Each row is a point. A path goes straight from each point to the next, and from the last back to the first. The post is the endless flat space through its rows: a point in 2 columns, a line in 3, a plane in 4, and so on, so that a path can go around it. How many times does the path go around the post? Going back the other way cancels.

Post (1 x 2):
[[-11  -5]]
Path (20 x 2):
[[-52 -33]
 [-26 -40]
 [-50   4]
 [-27  27]
 [ 28  24]
 [ 21  -7]
 [ 31  29]
 [-26  56]
 [-49   6]
 [-35 -33]
 [-18 -31]
 [-42   4]
 [-40  37]
 [  6  14]
 [ 12 -16]
 [  6   2]
 [  2  33]
 [-56  17]
 [-30 -25]
 [-37 -48]]
Times around: 0

Post:
[[  -1  -39   21   12   56 -116  -37  -12]
 [  24    2  -15  -56  -20   86  -21  -16]
 [  29   30   -5    4   18  -33   11   28]
 [  -6  -10   43   -5   14   20    4   30]
 [   9   31    7   22  -40   41   -4   13]
 [  -5   11   78  -12  -25  -24   36   -2]
 [ -19   23   56   18    9    5   52  -29]]
Path:
[[ -5  -2  48  27  -5 -10 -36  12]
 [ 44 -11  21 -64  35  16   5  48]
 [ 17 -14  44  72  -2 -15  24  29]
 [ 24  15  34 -48 -24 -48  51  -7]
 [-55  -7  33  14   4  25   4  28]
 [ -6  48  26 -11   1  27   5  18]
 [ 31  44 -16 -18  22  10 -13 -37]
 [ 51  18  44  -9  34  12  10 -30]
 [ 27  -6  38   0 -13 -36  19 -34]
 [-11  28  19  20 -13  28  49 -31]
 [  1   1 -17 -16 -36 -34 -35 -34]
 [-13  61  27 -10  -4  25  23 -28]
 [ 20   0   7 -41  -8   7 -34 -51]
 [ -3  -8  59  35  17 -27  -7 -38]
 [  1 -41  53  -3  -7  15 -20 -23]
 [ 43  38  68   1  22  20   5  28]]
Times around: 2
